Rows are points. The window is the flat piece filled in between its corners: a triangle in 3 columns, a solid with four corners in 4, and so on. A path goes straight from each point to the next, and from the last back to the first. After which points does the path pass through the window?
In the rows, zero is written as 128.

Window (3 x 3)
[[ 63 100 142]
 [137 133 109]
 [162 191 114]]
Path:
(1): [111 157 107]
(2): [135 155  93]
(3): [162 156 151]
(4): [173 171 134]
(5): [125 215  74]
(6): [123 163  86]
(7): [155 115 150]
(8): [111  81 153]
(9): [ 83 122 107]
(10): [168 179  78]
(11): [178 184 130]
(12): [166 166 145]
(13): [112 182  81]
(14): [124 205  73]
(15): [170 160 137]
(16): [124 151 156]
Through the window after points: 2, 4, 6, 12, 14

Window (6 x 6)
[[138  89 136 175 178  97]
 [ 59  90 113  73 103 171]
 [105 161 115 163 165 133]
 [164 187 192 111 103 105]
 [ 82 129 171  53 143 157]
 [ 93 123 148 244 176  72]]
Path:
(1): [130 146 111 139 201  41]
(2): [ 83 135 144  72 150  99]
(3): [105 123 171 120 143 158]
(4): [130  96 185 110 127 202]
(5): [ 70 165 141  65 143  97]
(6): [ 88 135 133 110 146 103]
(7): [112  94 165 136 141 137]
(8): [113 122 138 176 162 159]
(9): [121 128 124 152 169  88]
(10): [145 173 150 109 130  50]
(11): [137 149 195 165 122 153]
(12): [116 115 139 171 153 145]
Through the window after points: 2, 4, 8, 10, 12

Window (9 x 9)
[[179 148 135 128 140 129 110 114  43]
 [141 114 166 118 142 172 138  84 110]
 [160 121 136 128  87 200 150 107  73]
 [ 64 179 150 209  66  89  80 104 172]
 [141  94  79 131 126 158 136  65 100]
 [ 53 191 101 136 109  51 125 147 125]
 [ 87  49 136 154  56 153  68 110 192]
 [187 138 131  82  99 162 126  70  95]
 [123 110  88 147 107  43 181 122 140]]
Path:
(1): [ 56 176 179 151  75  66 108  61  80]
(2): [123 138  71 172 114 112 124 170 197]
(3): [163 133 120 135 120 155 124 117  95]
(4): [129 115 145 128  93 129 127  91  78]
(5): [ 62  91 127 126  91 108 109  47  96]
(6): [141 136 111 156 122 125 118 126 158]
(7): [163 153  95 147 112 163 126 131 166]
(8): [115 114 157 123  88 129 138  99  83]
Through the window after points: 1, 3

Window (11 x 11)
[[ 80 219 149 147  90  73 186 144 142 206 179]
 [ 83  85 133  84  73 105 152 169 122 119  53]
 [165  49 104  73 160 110 152 127 142 117  82]
 [ 94 163 221  88 146  74 120 133 140 187 181]
 [ 72 111  99 155 106 107 125  47 174 126 156]
 [ 76 174  80 158  99  27 162 104  55  81 108]
 [172 193  84 136 152 110  63 136  66 156 157]
 [103  78 112 126 163  48 108 200  93 179 134]
 [ 46 155 111 195 104 207 219 110 120 148 122]
 [ 84 113 111 114 100 197 185  68 109 191  76]
 [180  70 167 153 109 111  89 147  71 183  90]]
Path:
(1): [ 83  96 129  79  58 100 156 134 126 158 166]
(2): [101 125 118 133 110 104 164 123 104 163 154]
(3): [ 97 160 123 146 141 111 141 106 128 161 117]
(4): [ 79 182  95 178 147  87 127 105 143 163  42]
(5): [ 99  88 123  98  87 125 175 107  73 136 167]
(6): [122 110 131 125  91 115 146 126  74 141 167]
(7): [103 169 118 158 111  96 141  92 116 142  78]
(8): [ 76 150 147 128 113 119 146 131 135 160  69]
(9): [106  85 122  92  90 117 156 134 105 142 122]
(10): [145  65 120 101 109 125 124 137  65 118 161]
(11): [115 147 108 127 181  84 101 125 156 170  47]
(12): [119 109 130 132 139 112 136 141 143 168  93]
(13): [153  80 125  50 107 119 146 120  69 141 192]
(14): [114 115 133 106 105 131 158 142 107 160 159]
(15): [104 138 143 139 164 100 116 120 173 183  75]
(16): [ 93 140 126 145 130  91 136 124 123 132  88]
Through the window after points: 4, 8, 16

Window (14 x 14)
[[ 66 168 148 193 117 138 149 150 161 153 140 164 225 159]
 [130 148  99 170 160 204 167  75 119  71 144  97 117 158]
 [125 156 170 195 145  95 108 108 154  87 120 138  59 130]
 [ 37 125 137 142 141 114  87  82 162 169 127 107 144 107]
 [150  25 148 167 153 151 129 208 148 161 102  23  54 120]
 [106 136  84 147  95 182 143 140  60  39 116  51 143 146]
 [ 85  60  82 181 171 124 101 169 183 158 122 129 147 166]
 [ 27  91 163 114 164  90 132 188 152  81 126 151  41 154]
 [141 102 106  98 101 139 126 215 156 121 155 148 216 126]
 [165 111 140 195 159 213  72 166 138 110 129 128  78 145]
 [155  79 109 172 105 188 181 133 108 131  77 170 106 101]
 [ 51 100  80 169  87 148 123  62 156 146 185 111 127 133]
 [143 157 118 103 102  96 138 142  55 140 175 165 111 112]
 [181 198 127  94  77 121 139 194 119 152 119 155 138 165]]
Path:
(1): [ 99 174  61 185 140 149 172 166 176 129 161 102 110  85]
(2): [ 82 129  94 162 147 129 121 157 163 146 131 117 117 113]
(3): [109  71 148 146 124 135 104 110 137 139 119 137 161 170]
(4): [128  82 139 135 104 152 126 131 109  91 137 102 161 202]
(5): [ 85 158  82 175 128 153 138 158 126 116 124  98 107  79]
(6): [127 110  90 175 126 174 165 169 134 121 107 157 109  96]
(7): [141  78 146 154 107 152 141  98 110 136  96 138 118 149]
(8): [154  91 167 103 116 165 110 111  85  91 112 139 150 205]
Through the window after points: 2, 4, 6, 8

Window (14 x 14)
[[106 102 123 100 211 102 163 180 136 217 123 145 151 158]
 [ 98 156 117 109  54 113  73 112  98  69  75 103 138 127]
 [165 108 116 145  97 136 109 111  69 176 148 115  97 171]
 [142  72  66 192 137 144  89 103 126 186  64 161  73 136]
 [ 67 168 143 172 128 110  60  97  93  62 110 151  49 191]
 [123  76 164 112 155 124 166 120 213 182 180 103 147 114]
 [ 91 123 131 141 145 174 148  83 117 206 162 121 198  85]
 [155 137  81  94 152 172  53  59 103 165  83 144  46 150]
 [143 141 129 107 113 145 212 129 138 168 161 185 156  68]
 [ 81 113 198 105 117 161 231 127 140 186 105 112 148 124]
 [174 137 181 160 217 125 161 163 138 188  97 107 129 106]
 [ 85 130  96 135 144 107 130  95  45   7  88  83  67 145]
 [110  90 137 136 152 173  47 155  56  41  86 141  61 158]
 [103 167  77 166 162 180  95 187 101  50  86  84  46 190]]
Path:
(1): [ 84 107 130 122 141 135 120 141 100 133 107 110  71 108]
(2): [ 89 123 141 109 149 110 137 150  94 188 146  94  67  97]
(3): [142 124 122 162 138 160 112 112 133 106 113 133 128 176]
(4): [173 103 144 148 164 154 131  81 119 106 108 166 155 189]
(5): [100 122  92 142 120 133 102 150 117 182 115  94  53 110]
(6): [105 140 120 126 131 127 114 128 102 120 117 113  71 117]
(7): [115 130 123 145 142 143 118 102  96  97 107 144 105 167]
(8): [145  93 123 173 171 154 107 105 129 131  69 147 126 158]
(9): [122 115 110 136 137 130 116 147 101 171 116 127  74 119]
(10): [107 112 144 131 138 116 145 151 149 204 165  88  76  78]
(11): [138 100 143 122 173 157 150  93 161 109 113 148 197 177]
(12): [141 117 138 133 139 167 107 107 110 109  98 144 121 173]
Through the window after points: 2, 4, 6, 8, 10, 12

Window (14 x 14)
[[134 180 102 144 128 165 137 177 121 186 162 187 153 104]
 [106 164  62  95  91 145 140 161  62  98 213 189 185  95]
 [ 90 107  91 173 112 189 106 179  49 128 177 173 155  71]
 [171  65 169 148 108  85  95 111  89 136 108 135 130 174]
 [136 147 154 195 124 106 120  72 145  86 131  87 141 132]
 [127 150 196 138 160  54 105 150 149 107 100  91  48 127]
 [186 145 155 131 145 131 131 133 104  84  68  85 118 116]
 [ 74 199 135 175 177  34 208  70  80 137  69 127 132  89]
 [185  90 115 153 149  67 101 118 146 138 116  49 106  87]
 [ 59 230  58 144 150  96 124   8  78 117  69 138 115  96]
 [119 109  65 116 123 209 153 192 101 132 200 102 120 156]
 [178 120 142 157 219  95 124 134 127  77 130 154  94 154]
 [156 167  95 154 110 172 124 158  21 146 229 151 127 116]
 [109 146 101 109 163 183  86 179  74 154 201  92 192 121]]
Path:
(1): [150 139 183 110 155 155 152  98 116 124 121 128 124 100]
(2): [128 157  80 159 136  95  98 166  92 101 117  89 112 138]
(3): [143 167  85 166 100 102 120 172  89 111 122 131 146 177]
(4): [107 129 164 118 169 149 135  97  94 122 153 149 116  84]
(5): [132 139 116 127 158 162 128 138 106 148 175 136 143 100]
(6): [131 159 103 152 121 125  98 174  80 135 140 106 157 131]
(7): [131 155 101 143 144 110 114 165  89 132 125 142 128 133]
(8): [140 128 136 103 136 153 148 102 106 128 184 133 113  74]
Through the window after points: 1, 5

Window (14 x 14)
[[123 198 134  80  66  75 165 170 186 112 112 117 117 115]
 [155 194 120  86 141 140  98 106 116 124 228  34 135 120]
 [ 99 236 168 123  88 149 130 145 106 140 152 132 108 185]
 [177 167 176  91  80  70 142   7  99 120 173 125 104 141]
 [123 127 147 160 134 110 141  84 100 165 180  90  98 147]
 [176 177 142  66 186  69 101 157 131 119 178 112 145 106]
 [ 36 105  49  75 141  96 152 109 157 183  81 135  52 142]
 [167 116 112 123 115 156  76 126 190  83 128 164 126 113]
 [176  83  54  85  99 148  95 180 137 230 160 112  53 124]
 [190 164 200 103 132 119 149  90 137  85  87 139  15 135]
 [142 130  99 114 203 175 171 137  83 108 112 123 133 210]
 [120  78 139  79 165 221 103 150 141 120 190 105 130 143]
 [113 137 174 124 175 102 101  44 137 138  88  90 212 167]
 [108 109 166 130 123 118  75  89  91 116  84 105 167 109]]
Path:
(1): [126 163 138 117 161 159 166 106 121 139 100 153 150  83]
(2): [128 104 120  87  99  80  92 141 144 127 134 119  49 237]
(3): [136 112 120 107 143 124  85 127 122 108 139 108 101 190]
(4): [164 145 144 117 154 163 147  82 124 165 132 134 130  86]
(5): [140 172 132 104 130 130 138 102 118 144 124 128 113 126]
(6): [124 113 134 138 114  64  96 107 137  95 129 113 108 189]
(7): [115  91 149  85 127  85  77 120 130 123 130  87 106 229]
(8): [136 155 140 116 149 152 129  95 119 135 130 122 126 118]
(9): [138 174 139  88 105 136 198 125 130 158 137 133 131  89]
(10): [124 161 122 105 120  74  80 163 172  70 106  95  93 204]
(11): [138 147 142 103 122 113 124 123 129 109 146 103 105 169]
(12): [118 170 161 120 152 176 140 107 133 194 137 144 126  63]
Through the window after points: 9, 11

Window (14 x 14)
[[129  73 159 141 105 150  63 157  60 111  83 100  82 169]
 [ 94 156 178 143 160 145  60 128 181 129  85  57 144 119]
 [ 92  98 132 155  91 173 101 141 113 114 151 116 149 136]
 [108 167  94 152 203 189 189 148  89  66 127 192 176 164]
 [132 101 144 148 165 151  48 136  81 113 148 115 151 127]
 [188 194 148 132 132 206 159 114 100 103 112 210 104 106]
 [110 128 158  97 123 159  70 102  82 106 128  78 149 165]
 [ 88  58 134  92 146 142  95  88  94 114 147 105  96 103]
 [140 181 161 154 135 162 134  73 133  79 106 249 130 136]
 [104 104 132  85 106 107  83 173 110 118 154 130 119 139]
 [229 172  63 182 113  90 180 147 100  26 167  82  54 160]
 [ 94 167 219 150 119 131  75 157 140  74 146  77  94 118]
 [ 86 156 122 151 160 114 117  91  68 146 127  97 133 110]
 [127 101 208 127 131 123 114 120 127 143 147 107 124 142]]
Path:
(1): [118 179 159 140 169 168 101 117 124 147 136 127  88 160]
(2): [ 92 169 155 137 177 156  85 152 125 144 165  92 101 157]
(3): [117 108 150 138 125 126 107 121 113  83 112 120 149 127]
(4): [122 142 155 132 126 132 116 135  89  74 113 116 138  98]
(5): [141 146 142 135 155 166 105 111 111 126 142 148 105 163]
(6): [106 126 128 129 150 158 112 122 110 118 142 135 104 149]
(7): [133 119 156 138 156 136 123 127  93  42  99  90 193  83]
(8): [153 152 180 126 118 146 153 162  84  64  83 146 176 103]
(9): [106 145 136 156 150 152  79 131 124 120 157 110 113 168]
(10): [119 165 142 137 136 150 128 132 130 106 138 127  85 155]
(11): [145 143 157 143 116 124 130 123  99  67 117 127 144 107]
(12): [129 131 147 136 119 140 111 120 113  85 101 123 157  97]
Through the window after points: 6, 12

Window (14 x 14)
[[152 154 124 112 129 122 109  85  79 120 153 104 232 164]
 [ 86 108 109  92 108 121 227 160 140  78  68  38 130  71]
 [ 84 146  98 133 144 112 123 191 145 138 167  72 105 195]
 [111 118  97 223 136 107 133 101 120 114  88 178 122  69]
 [114 139 129 173 106 104 184  35 140  68  81  52  66  89]
 [ 72 119 159  91 190  72 177 138 101  79 186  97  61  84]
 [200 127 108  78 103  89 124  90  94 211 212 115 132 210]
 [ 74 131  53  72  99 101 110 113 153  72 109 185   9  82]
 [114 196  60  93 164 170 127 180  94 115 166 126  60  92]
 [147 131 170  42 141 148  48 161 102 191 152 193 103 176]
 [159 200 147 122 148 113 120 220 121  86 235 126 108 109]
 [ 91 126 162 161 170 146 186 102 203 143 129 163 167 152]
 [185  82 107 156 194 115  87  77 195 145 148 156 108 169]
 [129  75  64 135 109 199 101 154 158 112 220 126  27 182]]
Path:
(1): [109 136  99 134 135 113 108 124 155 127 149 106 113 108]
(2): [ 99 139 103 128 124 133 112  98 160 137 140  70 101  54]
(3): [125 136 118 125 129 107 164 118 110  79 123 125 104 140]
(4): [145 122 110 161 143 113 178 125  66  73 133 137  84 223]
(5): [122 137 100  71 117 112  74 125 161 165 181  74 120  70]
(6): [107 115 118 126 109 152  99 134 149 150 165  99 115 101]
(7): [149 143 106 119 138 108 141 114 127 123 142 132 108 170]
(8): [121 136 120  82 144 136 142 137 121 112 152 122  84 174]
(9): [136 140 122  88 128 122 108 129 133 150 170 101  92 105]
(10): [ 90 141 114 100 145 108 124 143 126 129 182  96  95  84]
(11): [164 140 118 101 175 160 182 152  93  75  97 167  67 187]
(12): [133 129 120 136 132 112 158 120 119  93 109 111 127 149]
(13): [ 84 147 103 111 128 141 118 117 134 152 177  92 152  43]
(14): [ 96 147 109 107 121 122 106 118 145 161 186  94 102 119]
(15): [167 129 126 132 132 117 183 138  87  69 122 134 104 151]
(16): [144 125 124 162 156 118 155 137 118 104 136 155  89 160]
Through the window after points: 2, 10, 12, 16

Window (14 x 14)
[[178 135  74  98  62 174 171  91 112 214  77 102 158 182]
 [196 115 160 140 182 170 124 130 118 150  48 184 179 138]
 [159 143 210  92 172 133  79 147  85 120 120 115 138 146]
 [188 146 167 132 126 207  57 124 121 130 103 142 173  76]
 [123 107 143  92  98 102 116 191 144  97 114 171 105  95]
 [ 60 137 126 123 132  87  76 174 170  55  77  96 146 130]
 [ 34 126 109  71 133  79 130 100 193  59 159 149 143 122]
 [  7 145 193 122 102 114 135 144 160 108 101 152 125 102]
 [170 135  63 176 113 132 191 104  73 207 125  94 160 117]
 [ 97 111 182 160  97  97 124 132 202  70 143 125 116 150]
 [195 170  99 137  93 160 193  64  73 133  58 121 114 122]
 [172 197  67 143 136 195 177 133 122 178 115 125 110 162]
 [ 61  76 145  97 148 139 148 142 183  84 115  80  97 101]
 [180 146  82 139  88 207 224 134  60 136 116 107 190 165]]
Path:
(1): [119 114 111 134 127 155 130 102 115 121 126 148 125 136]
(2): [171 160 151 116 101 139 187 142 139 140  94 108 149 130]
(3): [148 156 150 115 111 128 160 140 144 123  70 107 144 105]
(4): [133 105 131 139 137 165 115 141 121 126 103 136 128 137]
(5): [ 84  85 120 160 137 197  95 116  74 145  84 142 142 153]
(6): [147 187 143  79 104  72 167 171 197  85 134 101 158 104]
(7): [142 157 148 122 117 133 165 124 153 129 117  90 167 113]
(8): [ 85  97 117 162 130 150 105 111 105  89  97 163 104 184]
(9): [ 74  88 151 148 101 164  95 137 113  72 107 143 126 150]
(10): [128 152 144 106 121 111 150 144 155 143  99 137 138 112]
(11): [146 153 129 116 123 142 172 147 152 133 109 122 155  96]
(12): [142 123 117 129 122 169 144 112  92 137 117 128 133 163]
Through the window after points: 9

Window (14 x 14)
[[ 89 113 118  82 111 125 187 143  93 172 119 161 116 120]
 [185 121 148 142 153 152  55 109 159 108  88 154  46  22]
 [163 138 163 153  89  57 171  83 160 143  95  66 165 167]
 [193 145 126 140  68 147 194 123 117 100 136 184 137  82]
 [144 192  73  97  98 148 138 138  88 182 138 168 163 172]
 [126 142 191 115  89  68 130 131 124  84 166  71 164 117]
 [157  63 176 154  86 108 117 100 111 154 147  54 186 132]
 [146 174 102 135  49 111 173 188  87 191 138 136 110  95]
 [134 135 145 202 160 172  99 119  77  84  97 142  41  65]
 [151 123 183 182 240 194  89 201 126 145 105 179  58  68]
 [ 90 122 137 131  80 174 138 179 153 162 150 132  99 182]
 [159  94  88 176 223 164 100 165 156  97 128 117  53  67]
 [142  69 144 157  74  35 108 149 130 104 118 123 159 172]
 [221 120 122 108 152 169 121 170  96  96  79 137  38 108]]
Path:
(1): [143 163 158 130  75 135 146 165 144  75  66 108 180  69]
(2): [176  83 139 156 117 112 143  93 104 173 174 126 112 151]
(3): [176  97 147 133 138 137 115 127 131 133 155 147  82 134]
(4): [137 153 132 162 121 112 110 125 138  82  12  79 162  64]
(5): [123 151 147 121  98 147 127 155 125 157  87 133 154 116]
(6): [177 122 122 140 121 113 158 125  75 134 175 162  68 134]
(7): [193 126 136 145  93  85 128 157 115 141 195 126  89 138]
(8): [ 78 128 159 145 164 175 128 164 121 128  36 140 141  69]
(9): [119 146 120 121 129 180 137 137 103 137  49  98 168  77]
(10): [179 134 133 146 127 128 137 141 117 130 179 164  44 125]
(11): [163 138 144 138 120 116 140 139 123 147 142 141  82 117]
(12): [129 125 113 133  95 151 135 155 107 131  80 119 124  96]
(13): [157 118  98 138 132 185 121 207 145  95  82 107 153  76]
(14): [153 123 185 145 133  76 148 103 118 188 172 170  69 154]
(15): [175 119 140 146 128 109 120 117 126 130 149 146  95  86]
(16): [135 161 120 135 104 177 156 184  77 103  38 103 145 122]
Through the window after points: 1, 7, 11

Window (14 x 14)
[[184 141 103 126 133 122 108 122 141  69  80 131 151 117]
 [114 103 123  47 238 130 149 125 107 204 136 109 116 156]
 [165 128 143 160 116 118  99  29  91 127 161 142 128 105]
 [150 130 184 105  81 178 154  90 139 115 159 148 170 153]
 [145  83 137 135  75  86 107 149 127 133 109 171 135 115]
 [ 69 171 178 106 129 102 225 139  72 122 148 129 176  94]
 [107   7 191 134  80 174 115 131 136  92 181  84 100 110]
 [130 143  69 153 168 210 128 125 126 119 153 146 169 131]
 [ 68  72 144 109  67  95 205  80 197  19 116 158 106 169]
 [133 198 152 173 170 135 155 157 201 111 125 140 148 128]
 [144  76 122 135 141  83 165  42  57 178  60 108 144 160]
 [120 105  83 104  71 184 166 128 139 142 188  82 190 112]
 [110 151 111 109 116  87 166 124  41 126 118 110  94 152]
 [ 59 121  79 114 116 169 134 129 109 153  61  72 133  93]]
Path:
(1): [141 176 147 145 108 176 178  57 126 114 141 159  95  90]
(2): [152  89 130 114 144 174 190 104  94  82  85 153  91  75]
(3): [102 121 139 130 115 131 119 132 161 144 172 109 181 150]
(4): [ 81 146 162 136 186 125 149  97  74  95 154 132 204 165]
(5): [134 130 140  85  26 120 224 145 135 168 106 118  87  46]
(6): [185 118 125 103 104 161 185 151 116 133 123 140 101 140]
(7): [ 70 100 129 128 123 120 134 101 132 113 130 106 165 131]
(8): [120 126 124 108 103  92 106 140 125 116 136 109 167 148]
(9): [148 116 121 142 122 153 182  94  93 124 107 149 101 102]
(10): [185  98 137 165 105 147 182  91  91  77  82 145 122 105]
(11): [100 118 107 102 144 101 120  91 126 154 119 108 157 160]
(12): [ 59 141  89 105 121 114 102 113  89 124 108 117 141 150]
(13): [215 104 155 142 114 140 224 135 113 125 101 103  98  85]
(14): [123 119 148 115  87 172 202 120 144 145  48 155 108  80]
(15): [105 121 130 123 137  81 118 107 112  93 160  93 157 157]
(16): [130  85 133 124 139  79 112 155 126 121 143 109 176 162]
Through the window after points: 4, 8, 10, 12

Window (14 x 14)
[[132 179 192  89 150 165 168 123  92 132 149  95 142 100]
 [177 153  58  38 112 123 126  71 114 116 159 105 107  91]
 [151 103  92  69 114 170 141 147 170 120 187 187 148 174]
 [167 169  86  51 129  99 162   9  90 122 150 162 148 134]
 [137  98 152 161 139 169  97 114  96 151 139  38 197 191]
 [197  73 153 163 154 192 122 143  82 158  85  95 185 153]
 [189 138 130 101 126 138 156  98 136  48 167 143 101 156]
 [115 122  84 126 120 164 207 145 183 110 135 147 101 163]
 [164 118 107  62 189  95 129  69 156 101 140 130 148 118]
 [138  93 177 221  99 126 117 200  93 187 139  86 195 139]
 [185 152  53  63 178 114 137 119  95  81 134 126 172 178]
 [148 105 151  92  59 125 176 186 185 157 120 126 122 196]
 [185  76 154 166 172 152 155 161  91 187 170  72 150 186]
 [154 208 136 104 133 132 108  97 137 164 135 139  95 135]]
Path:
(1): [195 124 142 116 141 141 161 129 143 159 156  92 167 158]
(2): [196 144 123 108 126 168 137  97 136 133 149  94 157 121]
(3): [102 126  93  84 185  76 139 115  89 100 136 177 108 174]
(4): [129  92 109 116 140 116 112 160  91 139 100 155 115 159]
(5): [205 167 146 109 150 157 173  72 139 119 164  61 178 138]
(6): [200 159 110  97 153 154 166  84 150 144 174  97 157 118]
(7): [151 125 109 101 146 131 126  99  90 116 143 126 142 145]
(8): [113 119 128 154 172 148 104 139  46 152 144 128  77 167]
Through the window after points: 8

Window (14 x 14)
[[108 116 118  70 206 104 140 134 154  84 152 189 144 146]
 [142 107 169 102 185 147 192 152 153 101 129 154 133  95]
 [129 124 139 167  95  90 117 174 121 152 118  88 130 151]
 [117 169 106 116 116  91 175 119 114 138  77  78 160 144]
 [ 97 132  97 159 100 139 169 111  66 159 136 126 155 165]
 [106   7 135  61 146 139 127 148 116 158  68 166  57 184]
 [195  88 157  79 192 117 166 183 110 132 133 121 124 181]
 [119  78 107 151  80 125 134 110  96 113  99  66 186 168]
 [161 154 177  79 205 164 124 172 117  77 105 162 128 144]
 [154 137 137 156  69  97 122  63 115 183 107  94 175 152]
 [141 133  94 207 149 117 140 119 110 168  79  82 189 154]
 [179 139  70 179  78 102 144 102 105 125  98  97 134 137]
 [133 140  88 129 108 163 144 126 160 154 127  94 155 167]
 [160 115 138  65 213 139 117 167 103 124 140 109 120  91]]
Path:
(1): [133  94 139  84 141 140 142 151 106 128  79 153 139 136]
(2): [143  92 126  85 148  92 125 234 115 127 103 183 151 126]
(3): [128  92 133  95 181 166 142  57 118 136 125  78  89 160]
(4): [163 104 143 114 165 102 154 145 118 135 129 102 108 169]
(5): [166 114 133  93 162 143 155 170 109 132 107 133 168 158]
(6): [131 113 104 110 134 142 151 155 126 154 112 138 172 144]
(7): [137 106 150 148 133 104 145 105 118 114 104 111 115 174]
(8): [121 118 143 130 124 142 148 112 127 136 124  77 129 174]
(9): [162 131  53 162  98 101 150 142  94 148  96 162 187 138]
(10): [155  78  88  94 112 147 177 184 124 163 116 135 182 150]
(11): [114 162 145 145 171 113 111  59 119  88 103  95 103 158]
(12): [123 120 152 127 172 129 137  75 134 108 129  79  95 161]
(13): [134 123 103 128 104 119 157 157 105 146  93 144 173 156]
(14): [136 100  90 153  82  98 132 153 162 159  94 165 184 123]
(15): [121 141 130 104 169 183 159  98  77 135 141  50  94 203]
(16): [127  70 122 128 170 128 113 121 150 147 140 106  40 226]
Through the window after points: 2, 4, 14, 16

Window (14 x 14)
[[170 188 122  86 159  59  89 185  86 114 157 144 101  77]
 [119  95  81 176 160 161 188 108 140  73  89  98 125  91]
 [182  81 167 102 147 237  92 138 185 141 120  90 101  94]
 [134 133 104 194 165  87 165 111  50 213  88 114 159  99]
 [114 134 207 131  75 148 145 161  81  86 163 191 104  30]
 [114 158  83  81 165 161 124 186 103 126 150 174 186  98]
 [ 90 154 106 187 203 214  78 153 203  87 141 165 131 156]
 [177 103 169 178 137  25 121 199 128  83 153 164 186  72]
 [205 133  86 137 173 186 104 188 122 103 189 134 111 122]
 [110  89  66 179  41 112 127  84 143 119 186 124 107 170]
 [117  69  23 158 116 115  81 101  83 156 181  80 108 102]
 [ 73 128 159 102 221 119 172 104  88 189 153 157  49 109]
 [162 112 156 118 191 232 109  89 124  85 157  71 109 129]
 [142 121 124  74 100 171 118 107  52 114 132 246 115  65]]
Path:
(1): [117 135 119 122 153 145 110 167 107 115 137 160 127 130]
(2): [144 150 103 120 155 128 117 142 121 121 162 150 134  77]
(3): [133 138 115 164 148 141 147 121 108 132 149 147 140  58]
(4): [129  99 134 142 128 110 113 162  96 116 127 135 122 126]
(5): [100  81 115 147 109 145 129 185  52  93  94 127 114 136]
(6): [169 153 109 143 161 114 129  99 159 164 190 166 136  69]
(7): [144 158 102 138 130 150 122  88 179 136 218 153 135  99]
(8): [129  77 116 135 107 107 111 169  69 109  97 109  83 136]
(9): [141  91 123 129 155 158 112 155 118 101 110 115 131 146]
(10): [122 155  66 175 169 136 149  69 161 144 204 137 105  75]
(11): [126 136 111 134 114 126 126  99 138 146 162 133 135  65]
(12): [148  83 125 143 132 156 124 162  66  97 122 166  98 152]
(13): [103  87 142 119 168 170  93 204  61 119 103 104 105 149]
(14): [189 155  90 144 123 143 142 109 160 113 198 168 135  66]
(15): [143 142 110 131 147 138 126 108 119 134 186 156 124  90]
(16): [ 97  95 113 131 167 133 117 157  93 134 116 130  83 127]
Through the window after points: 1, 3, 7, 11, 13, 15
